Each row is a point. To make a cloud, some directions were put in groups of two or more. Within a group, all points are equally far from the middle, so they leave a hole (a ring in 2 directions, a hollow ball in 3). The other directions are filled evenly. Then the cloud was stretched, turned, moved and blurred a little. How many holes are there, and how many directions does each take, smallest first?

Cloud (21 x 3)
[[ 4.7 -2.0  1.9]
 [ 0.3 -1.7  2.0]
 [-3.3  4.8 -1.0]
 [ 3.0 -0.3 -2.2]
 [ 2.9 -0.9  1.1]
 [-2.2 -3.6 -1.7]
 [ 1.5  4.3  1.1]
 [-0.3 -5.8 -7.0]
 [ 0.3 -1.0  0.4]
 [ 2.5  3.4  2.5]
 [-0.3  3.9  3.1]
 [ 0.1 -2.3 -4.7]
 [-1.6  5.4  3.0]
 [ 2.4 -4.9 -3.1]
 [-0.6  2.8 -2.1]
 [ 1.5 -0.5  1.7]
 [ 4.9 -3.4 -5.1]
 [ 2.2 -2.0 -0.9]
 [-0.2 -4.8 -0.5]
 [ 3.5  5.1  0.5]
 [ 0.1  3.3 -1.1]]
Holes: 0

Cloud (19 x 3)
[[-1.9 -2.1 -1.7]
 [ 4.7  3.0 -0.5]
 [ 3.1  0.2 -4.3]
 [-4.0  2.2 -3.2]
 [-2.1 -3.4  2.9]
 [-0.1 -0.2 -2.5]
 [-1.7  2.0 -6.0]
 [-0.8  0.1 -5.8]
 [ 1.4 -3.0 -3.3]
 [-1.8  2.9  4.5]
 [-1.8  3.7 -4.8]
 [-2.5 -1.8 -1.0]
 [ 0.2 -2.3  1.0]
 [-0.2 -1.1 -4.7]
 [-1.5  3.7 -5.8]
 [-0.3  7.0  0.6]
 [ 0.8  2.6 -1.1]
 [-2.0  3.4 -0.6]
 [ 1.9 -0.3 -4.2]]
Holes: 0

Cloud (31 x 4)
[[ 5.3 -1.4  2.2 -1.6]
 [-4.5  2.7 -3.7  1.1]
 [ 3.6 -2.4 -1.0 -0.1]
 [-1.4 -3.4  1.5 -2.4]
 [ 5.3 -1.9  1.6 -2.8]
 [-3.4  3.3 -0.6  5.9]
 [-2.5 -2.1 -1.8 -1.7]
 [-1.3 -4.0  1.5  0.5]
 [-1.5 -0.3  3.0 -3.4]
 [-0.5 -3.9 -2.2  5.8]
 [ 0.8 -5.9  3.0  4.4]
 [ 4.5  1.1 -0.2 -3.3]
 [ 3.1 -2.4  0.2  6.0]
 [ 3.4  0.1 -1.6  2.7]
 [ 4.0 -0.5 -1.4 -0.7]
 [-2.4 -0.7 -0.2 -3.8]
 [ 2.3  2.8  2.8  0.7]
 [-1.5 -4.5  1.3  5.4]
 [ 4.5  1.0  4.8 -0.6]
 [ 3.8  2.6  1.3 -5.3]
 [ 3.8 -4.8  1.2 -3.7]
 [ 1.9 -4.5 -0.6 -0.8]
 [-1.3  4.8 -1.7  1.9]
 [ 3.6 -3.4  0.5  2.0]
 [ 2.4  2.1 -3.7  4.0]
 [ 4.5  1.0  2.0 -1.3]
 [ 0.0  1.5  5.1 -1.6]
 [ 0.1  4.1  0.4  3.9]
 [ 0.6 -3.9 -2.5 -1.2]
 [ 2.3  2.6 -5.2  1.0]
 [ 4.1  0.7 -0.2  0.1]]
Holes: 1 (2)

Cloud (29 x 4)
[[ 5.4 -0.6  1.7  0.8]
 [-1.8  1.7  0.9 -3.1]
 [ 0.3 -2.0  1.2  1.3]
 [ 3.6  1.3  1.1 -5.8]
 [-5.6 -1.1 -3.0  1.5]
 [ 2.0  0.0  2.3 -0.4]
 [-1.5  2.5  3.3 -1.1]
 [-3.2  0.7 -0.7  8.4]
 [ 2.2 -1.3 -1.8 -1.7]
 [-2.3 -1.3 -4.0  1.8]
 [ 1.8 -4.0  4.2 -1.2]
 [ 2.0  1.3 -0.7  3.4]
 [-0.4  2.1  1.5  5.5]
 [ 1.2 -0.9  2.0  7.0]
 [ 5.0 -2.0 -1.0 -0.1]
 [ 0.1  2.4 -4.7 -0.4]
 [ 2.3  1.5  0.9 -2.0]
 [-4.6 -1.8 -2.8  6.3]
 [ 2.8  1.1  1.3 -6.9]
 [-2.9 -0.3 -0.8  6.0]
 [-0.4  0.7 -1.3 -4.6]
 [-2.1 -0.7  4.4  3.9]
 [-1.0  0.0 -3.7  2.2]
 [ 1.4 -4.1  0.2 -1.0]
 [-5.1 -0.8  1.2  2.8]
 [-5.6  1.9  2.5  3.8]
 [-4.2 -0.1  3.2  6.4]
 [-3.9 -1.6 -1.8  2.3]
 [-0.3 -0.6  2.3  0.3]]
Holes: 0

Cloud (54 x 6)
[[ 5.2  3.0 -2.6 -1.0 -1.6  1.4]
 [-5.0 -0.1 -4.6 -2.3 -0.6 -1.3]
 [-2.1  5.1 -2.2 -1.9  2.3 -1.6]
 [-1.4 -0.4 -0.2  0.0  5.3 -1.1]
 [-1.4 -2.6 -2.6 -5.2  1.0  0.9]
 [ 1.1 -1.6 -0.8  1.3 -5.1  0.2]
 [-1.3 -3.6  2.3  1.9 -3.7 -2.7]
 [-1.0  3.3 -2.8 -2.5  8.1  0.4]
 [-1.9  1.2  1.1 -1.8  2.2 -3.3]
 [ 0.3 -0.5 -2.0  0.9 -0.1  3.9]
 [-5.1 -1.0 -3.0  0.8  6.6 -2.1]
 [-5.3  3.5 -0.1  3.3  0.5  0.6]
 [ 0.8 -3.8 -2.2 -2.1 -3.7  2.7]
 [-8.8 -2.2 -5.4  1.9 -0.7  0.1]
 [-5.6  1.4 -1.8 -0.8  5.8  2.2]
 [ 0.5  0.8 -4.2  3.9  0.4  1.6]
 [ 5.0  3.1 -1.8 -2.3  1.4  3.6]
 [-1.5 -1.3 -6.5 -2.0  0.9  0.4]
 [-1.7 -3.4  2.2 -4.6  1.3 -2.5]
 [-1.7  6.4 -5.1 -0.5 -5.3  3.0]
 [-0.1 -1.3 -5.3  3.0  2.7  0.8]
 [-7.4  3.5 -1.3 -3.1  0.7 -1.4]
 [ 1.6 -0.2  0.3 -0.3 -7.9  0.2]
 [-3.1 -1.1  0.7 -1.8 -0.5  1.9]
 [ 4.6 -2.4 -4.7 -2.5 -5.0  1.6]
 [ 2.5 -4.9 -1.7 -4.7 -3.0 -1.5]
 [-3.7  3.6 -4.0 -3.1  4.9  2.9]
 [-1.1 -5.1 -0.5  3.3 -4.8  0.3]
 [-4.3 -0.8 -0.7  3.5  2.5 -2.4]
 [-6.9 -0.4  0.1 -1.6  1.6  2.5]
 [-5.0 -1.2 -0.5 -2.4  1.0 -2.5]
 [ 1.0 -2.3  2.6 -1.2 -0.9 -3.7]
 [-4.5  0.2 -0.5  6.0 -1.1 -2.7]
 [-2.0  0.9 -0.9  2.6 -6.2  4.5]
 [-1.4 -4.5 -1.1  1.7 -3.4  1.5]
 [ 2.5  1.1  3.4 -1.3 -0.2 -0.6]
 [-0.5 -1.3  4.9 -0.2  1.6 -1.9]
 [ 0.4 -2.9  1.3 -4.2  0.1 -4.1]
 [-1.5  1.8  4.3 -3.8 -3.6  1.0]
 [ 0.5  4.3  2.6 -0.7  0.8  0.5]
 [-2.6  5.9  0.7  0.6  3.1 -2.8]
 [-5.9 -3.8 -1.4 -0.7 -0.5 -1.1]
 [-3.7  1.9  0.4 -3.7  4.9 -4.4]
 [-4.2  1.8  0.9 -3.8  0.4  0.7]
 [-1.8  6.3 -0.8  1.9 -1.4  0.6]
 [ 1.5 -1.3 -3.2  0.9  0.1 -0.3]
 [-1.6  1.2 -1.3 -0.2  3.7  3.5]
 [ 0.3 -3.7 -2.1  0.0 -1.7  4.0]
 [ 0.5  4.6 -3.1 -0.5  1.8  2.2]
 [-1.4  6.0 -2.5 -0.6  1.8  1.8]
 [ 1.8 -3.8 -0.7 -4.1  2.1 -2.0]
 [ 2.5  2.0 -2.1 -4.9 -2.2  4.1]
 [-1.0 -0.9  2.9 -3.1  0.4 -2.1]
 [-5.7 -0.5 -1.0  1.3 -3.9  1.0]]
Holes: 0
